Rows are points. A path goes straight from each point to the next, and from the last back to the first. The post is the endless flat space through its rows: a point in 2 columns, a line in 3, a plane in 4, and so on, so that a path can go around it. How many times does the path go around the post? Going back the other way cancels.
In the rows, 128 means zero.

Post (2 x 3)
[[148 177 149]
 [ 83 121 116]]
Path (18 x 3)
[[145 158 162]
 [158 147 115]
 [157 149 119]
 [105 179  92]
 [152 243 175]
 [138 153 189]
 [166 134 152]
 [167 149 149]
 [128 139 117]
 [ 78 148  96]
 [155 226 169]
 [101 124 172]
 [164 128 168]
 [183 187 146]
 [179 162 107]
 [107 152 107]
 [ 80 181 139]
 [100 173 183]]
Times around: 3

Post (10 x 11)
[[ 98  98 152 116 147 107  85 124 163 118 148]
 [ 87 114  76 135 170 122 131 122 149 143 181]
 [111  85 130 185 163 111 151 126 136 105 112]
 [160  83 145 135 104 146 137 140 111 110 160]
 [126  98 122 199 113 129 123  70 133 141 108]
 [127 210 145 134  65  85 166  75 202 160  99]
 [135 100  90 120 137 206 116 155 217 100 203]
 [175 200  50 124  90 164 132  96 190 134  44]
 [114  59 161 137 113  97 173  50  85 100  91]
 [145  48 176 173 174 131 177  71  73 146  75]]
Path (13 x 11)
[[145 109  70 124  88  94 151 115 120 154 166]
 [165  89 143 169  54 136 113 110 112 154  85]
 [127  54  92 119 168 110 153 143 149  91 147]
 [191  57  97 147 140 135 174  75 111  67  99]
 [126 105 170 138 106 140 143  41 169 139 167]
 [126 174 193 186 111  66 144  82 154 107  31]
 [156 144 108 179 111  66 109 102  98 121 124]
 [176  32 110 165 121 122 172  54 104 149 125]
 [ 99 104  63  74  97 107 132  65 109 136 135]
 [111 115 154 198  98 138 178 107 101 166 113]
 [120 114 120 186 130 148 120  96 116 146 147]
 [130  83 154 143 169 137  98  14 109 129 104]
 [154  78 102  99 141 184 106  69 187 107 113]]
Times around: 1

Post (17 x 18)
[[ 97  97 159 140 145  98 179 107 155 121 124 124 134 103 139 145 151 150]
 [146 118 174 141 163 131  25 106  94  92 124  86 157 148 164 124 155  53]
 [126 117 120 164 157  99 115 152 132 111 148 107  89 136 142 144  96 123]
 [127 126 153 101 145  72 138  94 134 128 157 200 101 104 109 125 126  85]
 [139 173 129 157  93 140 120  85  53 117 142 163 154 158 105 113 169 112]
 [130  81  93 122 195 107 200 169 167 121 167 169 109 120  92  80 186 147]
 [142 123 120 138 176  69  42  62 124  66 162 112 100 113 102  86 143 114]
 [ 80  97  99 171 116 119 185 160 202 180  83 171 166 150 100 153  92  83]
 [ 98 141 149 100 176  68  92  78 164 176 106 177 121 138 131 156 144 135]
 [ 69 145 116  96 148 139 134  86 143 203 169 130 123 106 145 164 132  99]
 [113 105 171 132  80 154  86  87  72 144 128 203 178 110 146  24 145 188]
 [136 151 150 123 163  79 120  71 192 136 173 161 138 149 146  99 129 127]
 [ 79 132 154 104  84 226 181 150 139 117 105  72 131 171  97 156 117 143]
 [126 133 134 170  33 153 134 139 164 180 186 202 183 104  70 224 102 133]
 [152  93  52  51 127 131 120 129  54  76 214 115 162 106 119 199 123 122]
 [176  95 120  78 117  70 137 116 159 112 133 132 114 106 152  80 204 131]
 [126 116 116 129 164  75 111 104 102 222 192 138 150 141  68 146 104  75]]
Path (22 x 18)
[[109 101 130 105 134 139 118  69 159 196 165 142 134 101 138 172 117 124]
 [125  98 248 122  65 112 155 102 162 176 182 195 147 115 126 165 129 126]
 [119 115 120 144 133  76 151 129 146 130 139 178 133  98 127 147 189  96]
 [ 61 144  42 136 151  72 169 127 175 180 132 162 130  98  90 146 120  72]
 [107 152 138  98 107 143 168  97 114 154 104 154 138 126 100 156 139 158]
 [162 120  66  95 208  44 152  77 164 168 100 171 116 187 111 175 144  76]
 [ 95  50 106 108 109 126 176 154 126 105 115 108 142 140  73 177  97  80]
 [126  66 163 123 164  52 120  96 105 106 171  58 152 110 104 156 136  92]
 [124  95 129 112 107  77 133 111 145 108 158 151 172 140  73 125  79 109]
 [ 55 167 140 161 131 114  87  49 122 184 191 150 137  89 164 154 180 104]
 [108 153 105  45 163 134 101 134 139 131 192 140 133 110 112 146 159 143]
 [128 109 153  78 146 180 131 112  98 168 148 159 202  91 162  78 128 119]
 [142 103 142  82 202  88  81 110 170 164 154 172 105 120 127 174 123 119]
 [102 114  88 119 153 101 123 108 135 160 137 156 161 185 127 182 132 104]
 [115  78 179 130 149  65  52 137  87 158 138 158 103 109 151 116  95 121]
 [106 149 153 115 178 136  83 113 153 167 249 137 204 128 106  86 143  80]
 [104 101 129 107 163 150 142 145 146 120 122 148 136 145  82  61  92 106]
 [137  91  95 105 111 163  86 118 166 141 160 186 103  70  71 161 141 165]
 [ 60 111 141  82 130 195 109  59 121 119 129 128 137 169 120 114 177 162]
 [101 109 140 173 127 133 142  96  92 133 177 172 122 138 161 193 133 162]
 [153  76 120  91 176 121 128 124  84 114 129 131 155 147  80 133  73 136]
 [ 86 134 138  86 195 105  79  69   9 133  86 140  99 120 156 134 128 128]]
Times around: 3

Post (17 x 18)
[[164 113 146  86  32 105 129 110 138  85  78 115 129 157 165 127 135 173]
 [ 90  41 117  88  53 140 106  75 211 125  83  84  97 106 125 201 160 179]
 [123 135 104 144 177 133 149 168  42  92 165  97 142 167  99  95  87 111]
 [120 193  99 160 170 154 177 136 100 115 161 137  96 131 184 124 112  75]
 [ 93 155  74 162 120 139 225 145 129 144 173 208 137 131 154 186 136 148]
 [174  96  96 115 108 114 121 170 110  85 146 163 103 134 172 161 170  83]
 [120 107 161 151 157  74 111  84 106 147 162 128  96  73 157 163 205 124]
 [155 151 187 137 100 111 147 170 201  91 126 152 134  79 137 231 151 111]
 [126 164 120 122 144 115 115 177 183 127 156 115 194 153 150 113 133 193]
 [180 122 107 106 122 117 131 145 127 108  96  71  91  77  58 141 142 170]
 [ 84 126 151  87 175 119 118 162 174 152 184 142 158  90 165 131  55  98]
 [140 116  98 116 160 125 168  96 171 147 153 141 132 185 113 112 109 158]
 [138 160  65 124 169 134 165 130 139 126  93 116 106 126  93 249  62  70]
 [150 135 144 145 174 119 114 126 189  90 115 207 115  49 144 226 116  99]
 [149 117 175 118 136 127 148 138  92 114 110 152  84 131 223 150 181 115]
 [114 180 134  90 145 155 107  57 169 153  58 142 106 188  85 125 108  92]
 [ 16 164 181 185 141  59 169 104 137 194  90 133  61 167 174 130 138  83]]
Path (20 x 18)
[[ 91 105 168 104 141  53 151 136 116 150 153 179  54  73 188 215 124  84]
 [137 130  75 137 213  93 161 158 163 146 137 174  86 151 123 153 178  85]
 [ 95 180 147 166  84 104 172 146 139 118 120 173 123 110 169 137 121 103]
 [ 81  83 160 226  98  85 180 122 108 113 130 140 157 187 169 226 100 159]
 [118 136 176 169 150 115 140 160 170 120 164 116 124 147 154 103 118 112]
 [ 46 153 136 203 109 131 147 122 153 144 158 175  88 131  87 195 114 115]
 [111 171 101 147 151 100  65 150 162  88 149  82  95  92 113 142 236 169]
 [142  91 104  86 144 101 100 150 121 114 107 148 140 145 130 115 184 150]
 [ 63 132  69 146 173  93 139 113 153 145 157 126 162 174 141 143 170 121]
 [ 61 155 116 176 158 108 176 159 115  94 107 120  93 165 111 188 151 127]
 [162  86 119  82 108 139 128 130 199 112 118 139 147 147 100  87 177 118]
 [151 186 120 197 147 168 180 145 148  98  65 172 120 138 107 159 110  84]
 [139 172 116 129 121 114 100 135 169 122  84 124 169 118 155 153 117  80]
 [ 94 177 112 141 195 135  85 147 201 232 181 175  93  81 173  53 162 131]
 [ 43 201 109 171 196 150 130 140 129 149 148 163  97 173  95 155  85  83]
 [ 28 153 142 165 163 113 114  95 124 134  70 110  68 131 174 124 218 179]
 [127 150 140  79 160 151 149 104 110 113 150 126 100 113 139 192 176  66]
 [126 144  80  67  95  96 137 160 143 154 163  96 142 122 174 120 103  82]
 [100 116  71 167 130  63  68 154 178 100  89 153 153 141  83  96  66 145]
 [172 103 163 112 157 121 112 153 144 128 172 180 118 160 180 130 107 105]]
Times around: 3

Post (17 x 18)
[[ 93 136 171  76 103  73 124  95 128  74 133 142 178 141 139  81 129 130]
 [141 133 150 158 134 168 161 186 115 148 135 157 139  37  95 100 108 111]
 [138 103 130 144 122 117 179 150  89  96 166 150 154 101 146 123 193 162]
 [137 145 141 119 176 124 102 109 117 132 126 106  81 132  93 101 147 132]
 [ 65  65 188 108 103  79 177 191 153  78 121 129  92 151  82  72 174  81]
 [ 90  62 120  87 117 140 189 104 147 115 104 144  81 157 108 148 181 193]
 [167 138 150 117 145 125 161 105 130 124 100 163 109 214 103  97 114 161]
 [129 164 117 133 186 155 127 183 165 121  79 130  14  62 125 120 200 145]
 [ 99 103 119 169 189 117 153 153  72 129  97 169 145 112 120 122  99 143]
 [116 112 136  85 131 122 133 135 100  97 150 154 174 186 125 139  63 232]
 [155 119 123 124 120 114 114 123 126 115  86 166 116 160  76 211  96 155]
 [124 128 184 109 185  97  74  81 198  98 138 108 139 122 159 106 128  97]
 [111 122 109 142 140  80 124 132 198 107 148 158  75  99 115  93  47 115]
 [139 161 148 152 135 131  90 122 178 134  68  96 103 116 100 121 136 166]
 [211  91 127  70 113 119 102 148 126 144  87 113  86 129 106 142 108 129]
 [150  85 117 101  87 179 193 166  44  83 105 109 113 117 143 140 111 135]
 [135 171 107 164 188 104 140 126 153 169 113 122 152 119 136 163 124 142]]
Path (25 x 18)
[[166  92 135 147 131 116 119 148  47 157 149 186 118 124 101 113  98 148]
 [122  83 132  85 136  59 129 147  99 123  59 141 118  46 160 150 196  82]
 [158  89 107  93 170 125 154 169 125 187 120  74 115 128 120 163 118 168]
 [ 81 138 121 158 113 111 145  73 115 136 118 121 106 185  77 117 151 236]
 [129  90 123 166 135 119 132 199  97 154  97 111 135  76 119 133 181 160]
 [174 126 114 128 102  49  91 128 104 112 160 175 161 151  64  82 116 116]
 [130  32 169  49 145  70 126 133 159  47 191 150 148 133 141 112  92 122]
 [187  13 131  79 197 170 173 130 115  99 176 175 102  76 134 136 136 107]
 [ 64 115 108 118  97 128 145 158 136  57  87 135  95 110  99 141  80 128]
 [ 79 106 160 161 142 170 156 160  81  56  19 132 137 117  98 118 111 202]
 [ 72 138 122 191 121  96 206 171 147  57 117 212  90  94 105 166 157 151]
 [146 177 154 139 104 146 131  78 179  93 102 168 107 178 124 189 161 197]
 [124  96 178 136 139 134  88  95 201 160 135 212 184 189  60 198 157 172]
 [170 107 189  95  65 157 109 125 175  94 129  98 211 173  81 153  77 116]
 [136 165 129 187 146 114 107 187  95  58 135 170 122 110 205  96 137 181]
 [152 101 193 133 165  89 138 165 158 130 132 139  95 120 138  97 160 105]
 [105 126 156 180 188  78  95 153 156  75 109  54 141  55 164 156  82 102]
 [ 31 134 107 144 192 130 207  96 141 154  60 180  29  14 130  54 149  79]
 [ 55 148 125 168 123 112 188 114 134 183  72 184 147 162 122  41  57 164]
 [123 160 146 117 139 155 143 125 113 142  82 136 160 163 167 106 109 223]
 [ 70 152 142 160 124 133 134 146 144 150 105 116 105 121 114  93 176 142]
 [ 70 119 146  99  98 151 204 148  99 128  94  41  48 135 147  69 155 146]
 [133 190 143  76 134  84 159 219 162  31 127 171  83  80 180 119 161  98]
 [ 78 167 126 132 157  76 192 140 140  62 183 154 150 129 145  68  87  85]
 [178  97 188 150 119 100  99 186 102 136 156 190 174 195  41  77 153 145]]
Times around: 0

Post (17 x 18)
[[124 127 128 117 126 172 138 146 190 140 129 107 141 131 144 119 156 145]
 [138 116 144 133 146 119  74 129  96 137  95 124 158 108  87 143 171 134]
 [137 124 124 121 126 178 148  84 106 127 160 103  92 126 141 113 116 132]
 [105 145 128 124 140 162 133 149 173 141 126 110 116  92 145 110 145 136]
 [103 146 154  99  98 136 129 133 155 124 128 131 128 107 141 119 119 140]
 [164 115 142 147 125 107 111 135 104 145 114  89 156 115 127 150 141 104]
 [119 133 158 119 155 129 139 177 161 124 156 129 146 118 137 135 155 176]
 [127 121 119 108 143 156 157 161 142 102 137 126 136 120 119 121 142 121]
 [135 127 145 139 125  92 117 128 110 161 109 125 151 129  73 110 137 120]
 [132 134 104 174 122 128 125 136  93 153 103 116 152 124 127 148 112 137]
 [139 123 106 120 122  97 124 117 108 135 106 116 115 137 139 123 146 128]
 [162 119 130  98 154 146 161  80 142 151 148 143  85 132 114 144 113 124]
 [104 125 120 128 120 150 126 153 179 106 162 122 133 125 163 130 145 128]
 [145 120 150 167 128 126 121 121 103 134 100 129 135 125 121 134 151 121]
 [136 158 126 149 114 136 124 129  99 145 107 114 128 144 101 158 149 102]
 [152  77 129  98 103 153 144 100 139 123 157 115  26 157 129 125 106 137]
 [ 92 123 150 147 136 128 146 119 124 142 108 120 152 125 102 157 155 125]]
Path (26 x 18)
[[ 93 139 186 121 116 123 137 165 168 120 140  92 128 116 119 134 106 119]
 [128  74 140 115 161 160  90 136 180 158 137 116 118 138 107 126 155 124]
 [ 96 153 105  81 119 133 158 116 114 123 117 147 125  92 127  91 119 110]
 [146 145 188 199 134 169 114 124 111 145 103 134 157  83  73 158 151 101]
 [106 121  93  97 136 141 137 155 122  82 150 137 137 126 111 148 163 129]
 [159 105 249 136 138 109  70 138 130 196 111 164 176  91  80 144 149 173]
 [159 156 142 107 104 167 122  88 123 137 135 157 120 135 122 100  90 106]
 [135  95 105 135 147  96 156 158 135 107 138 140 121 138 104 129  97 117]
 [125 176  87 122  93 117 167  84 116 142 120 125  78 134 158 137 105 109]
 [102 163 135 168 191 129 172 103 113 178 121 167 162  95 151 197 151 165]
 [113 154 156 159 176 166 128 130 126 155 178  88 163  79 154 165 138 123]
 [104 142 106 114 140 178  93 160 106  77 124  99 115 130 131 169 141 132]
 [154 154 178 109 141  88  96 105 176 165 116 121  93 102 128 128 141 129]
 [119 104 176 132 118 115 115 123 163 155 122 119 147 150 103 116 135 103]
 [113 148 121 116 106 162 102 122 133 124 135 173 135 151 129 159 173  96]
 [156 134 160 120  96 153 127 144 135 118 157 121 107 117 122 164 143 103]
 [158 109 153 124  95 120  72 153 138 108 105  88 105 118 126 110 171 141]
 [140 146 118 120 133 184 100  85 109 156  92 115 123  92 128  84 106 148]
 [162 118 162 137 155 150 123 133 119 156 136 118 143 135 138 142 146 163]
 [103  99 149 162 117 123 132 139 151 152 157 143 136 101 128 143 107 155]
 [ 98 101 146 120  94 167 163 113 159  98 158  94 146 113 121  83 134 124]
 [148 119 117 116 168 118 151 137 125 117 137 129 113 126 122 154 134 137]
 [133 120 129  97 124 101 127 147 133 111 115 122 115 128 136 143 140 109]
 [129 147 121  88 179 139 175  92 132 141 117 172  73 105 120 115 151 110]
 [101 161 129 124  56 118  86 104  86 125  83 145  80 104 117 130 156 110]
 [139 183 111 154 115 203 122 107 153 146 117 118 115 110 108 115 127 132]]
Times around: 2

Post (17 x 18)
[[145 111  26  99 140 166 155  98 128 139 142 108 152  94 180 143  77 100]
 [159 119  95  92 146 127 110 114 116 129 145 104 107  95 125 170 149 142]
 [121 145 153 171 169 130  99 179  69  68  78 130 115 126 125 115 130 115]
 [197 163 116 139 167 140 142 125 152 145 123  93 127 118 103 185 123 148]
 [104 114 130 160 134 128 147 147  88  86 111 154 121 121 102 129 131 165]
 [ 90 144 107 132 131 142 147 111 115  95 117  81 107 144 153 169 101 130]
 [127 121  77 162 119 141 128 141 132 127 128 129 110 134 175 171  89 146]
 [178 147 140  96 141 133 113 117  94 157 132 121 128 145 103 141 118 141]
 [134 120  94  96 129 134 126  55 166 140 131 151 121  93 152 162 117 105]
 [152 102 144 101 177 106 107 125 160 147 150 116 129 121 111 138  97 132]
 [176 144 128  97 129 154 132 111 149 141 184 103 137  97 128 135 126 133]
 [ 84 132 143 156 183 162  61 160  91  69 130 156 119 143  82 108 150 155]
 [116 151 137 177 141  83  79 142  89  96 123 133 159 162  74 105 193 129]
 [179 133 101  76 160 151 118 137 175 136 131 104 106 136 108 118 124 143]
 [ 79 154 127 131 136 134 106 160 103 112 108 132 126 123 113 153 113 151]
 [ 96 167 130 158 184 125 122 183  57 110 127 152 102 155 101 113 163 111]
 [ 79 111  93 139 140 171 158 113 133 165  98 100 129 116 198 148 119 117]]
Path (29 x 18)
[[143 113 116 230 120 102 131 117  96 112 145 162  95 112 148 208 107 165]
 [113 146 130 121 153  70 145 133  64 119 203 122 121 119 121 121 137 131]
 [163 119  95 143 146 146 150 144 101 101 139 117  93 114 143 184 123 177]
 [ 70 124  91  91  78 125 136 103 138 189 167 131 156 110 172 198 107 144]
 [ 78  61  97 168 116 159 121 140 140  96 138 126 141 115 155 127 106 141]
 [156 122 149 192 144 134 121 145  95 110  65  84 134 102  90 168 135 177]
 [152 132 155  82 216 118 128 139  93 189 143  97 172 101 106  64 114 104]
 [169 120 110 164 170 106 149 129  93 154 188 128 175 145 138  95 150 117]
 [133 126 173 146 180 116 149 118 164 117 122 119  84 115 107 171 126 163]
 [112 119 125 202 193 131 132 153 123 117 123  76 154  82 120 112 131 118]
 [ 88  80 151 130 149 155 116  85 180 132  96  80 121 102 110 185  90 174]
 [ 88 127 138 177 162 165  87  71 193 162 162 146 151 162 132 196 103 114]
 [136 118 148 152 188 170 145 154 101 130 111 140 161 130 142 178  76 175]
 [ 65  83 129 191 191 121  75 126 129  82 102 101 142 100 153 149 169 161]
 [141 123 165 179 157 117 118 183 105  98 121 100  57 124 126 145 124 171]
 [ 91 131  52 110 125 158 129 145  52 135 175 139 104 119 144 133 114 117]
 [116 142 163 135 177 157  80 146 124  83 113 158 109  95  89 152 117 108]
 [180 103  18 126  88  88  91  45 142 151 213 156 249 124 170 104 150  56]
 [ 97  83 127  89 182 141  86 143 105 111 118 149  92 113 185 133  49 118]
 [194 153 131 160 126 165 128  82 150 137 113  64 152  82 195 130 109 105]
 [158 127 190 126 165 114 134 181 132 174 106 164  53 112 108 116 128 122]
 [144 154 104 135  82 170  88 107 130 103 163 123 153  99 146 146 135 125]
 [153 122  83 137 220 194 110 179 101  80 153 171  98 105  95 123 174 103]
 [153 146 126 124 113 137 118 131 110  88 121  86 146  99 103 108 172 124]
 [150 195 123  89 215 170 160 158 147 210 134  98  74 126 151  87 128  62]
 [120 165 119 118 133  92 144 110  92 186 156  63 166 130 163 149 125  94]
 [200 136 123 109 155 128 123 141 201 111 101 128 112  88 165 179  62 130]
 [125  97 120 173 182 168 151 168 179 113 120 145 126 133 141 131 142 140]
 [170 135  90 162 155 141 135 144 176 156 139 136 128  94 116 174 113 132]]
Times around: 0

Post (17 x 18)
[[ 98 111 112 132 118 172 134  93 139  84 191  79  94 140 131 120 132 149]
 [139 107 195  83 104 142 190 128  58 168 127  63  72 136 128 138 117 106]
 [106 123  96 116 142 120 110 118  68  83 101  84  63 119 150 118 161 105]
 [182  98 170 148 186  83 180 129 122 141 105 245 145 107  74 189 117  83]
 [140 120 106 145 130 156 133 145 115 135 199 168 128 149 148 118 172 139]
 [ 84 176  91 182 200 146 112 168 165 121  94 150 146  84 158 136 164 167]
 [120  81 168  99 147 114 136 201 152 156 155 119 108  85 159 157 116 130]
 [122 121 150 101 163 129 158 140 131  72 129 136 165 125 137  99 125 129]
 [ 95 137 176 144 160 133  96 156  98 123 153  67 105 154 141 123 157 106]
 [139 146 116 149 113 104  81 109 123 130 104  63 110 140 162 156 107 107]
 [147 126 153 110 131 130 152 153 174 160 126  92 112 125 118 129 160 138]
 [114 110 182 131 131  89 151 112 131 162  85 118 134  80 124 132 142 148]
 [104 159 125 152 120  87 180 123 134 126 116 100 134  68 137 142 171 124]
 [160 129 169 124 140 143 156 123 122 181 186  93  59  89 171 128 127 145]
 [128  86  91 118 170  94 158 105 114 114 130 116 114 196 152 145 128  86]
 [124 142 103 112 161  93  86 114 130 154 109 179 160 150  96 143 108  82]
 [140 124 109  98 149 106  98  75 114 126  99  70 161 174 139 178 144  93]]
Path (29 x 18)
[[149 123 170 120 154  70 116  94 115  97  94  93 100 120 120 182 100  80]
 [162 172  96 132 146 118 231 128 110 153 181 163 114 135 143 134 142 132]
 [ 86 116 206 126 197  84 113 127 142 110 165  74 110 185 133 139 163  97]
 [ 77 128 149  78 154  96 128 153 118 150  63 132 100 134  67 110 125  70]
 [105  68 189  18 141 101 110 112 125  58 143  91 125 192 135  95  56  71]
 [101 121 148  94 160 109 122  94 170  67 155  59 115 152 132  94 128 139]
 [109  90 180 131 157  87 159  94  54 183 170 108 164 162 146 145 208 154]
 [118  96 169 133 196 118 131 137  79 157 116 143 132 173  98 128 146  94]
 [144 126 142 148 131 192  92 168 126 129 163 140 142  99 111 181 149 110]
 [144 108 156 136  93  95 141 160 190 136 117 145 125 108 115 148 121  90]
 [123 164 184 173  90 170 227 167 115 130 200 149 112 140 133 101 107 149]
 [185 148  32 138 114 107 148  60 122  90 159 160 132 157 152 186  63 116]
 [103  77  47 112 120 152  54 133 125  81 114 121  63 145 176 133 165 185]
 [150 109 177 167 142 134 115 136 100 162 178 162 107 119 201 152  70 205]
 [144 155 128 130 197 157 215 113  93 186 135 109 196 249 155 141 113 151]
 [184 123 191 151 165 130 141 184 102 101 108 126 141 101 126 109  81  96]
 [167  94 179 101 129 123 134 154 100 111 160  62  92 110 156 106 146  67]
 [106 132 164 192 146 142 188 134 101 105 129 196  76 103 130 144  98 105]
 [128  92 153 141 106  57 207 161 104 122  89 180  77  96 143 140 140 121]
 [192 114  81 109 121  67 133  97 133 146 126 153  82  77 143 171 154 163]
 [ 58 134 149 180 130 139  87 180  75  86 132  43  78 116 157  53 177 163]
 [ 59 128 114 153 195  84  80 163  96  77 155 169 145 113 112 132 157 115]
 [151 227 189 178 162 166 147 194  57 130 136  73  94 202  82  84 181  69]
 [127  59 149 150 174  64 134 103 152 166  89 128 137  98 136 167  92  92]
 [ 49  52 110 162 165 147 121 130 177 158 159 178 161 129 119 222 135 114]
 [ 61 143  93  95 173 110 122 103 143 103 115 115  70 147 135 165  74  68]
 [162 189 166  93 162  96 137  67  63 100  84  90 173 128 152 133 146  58]
 [ 87 154  95 120  76 133  76 138 164 132 131 132 175  84 104 129 157 107]
 [131 160  95 117 179 145 152 111 143 102 125  89 112 185 193 104 118 124]]
Times around: 3
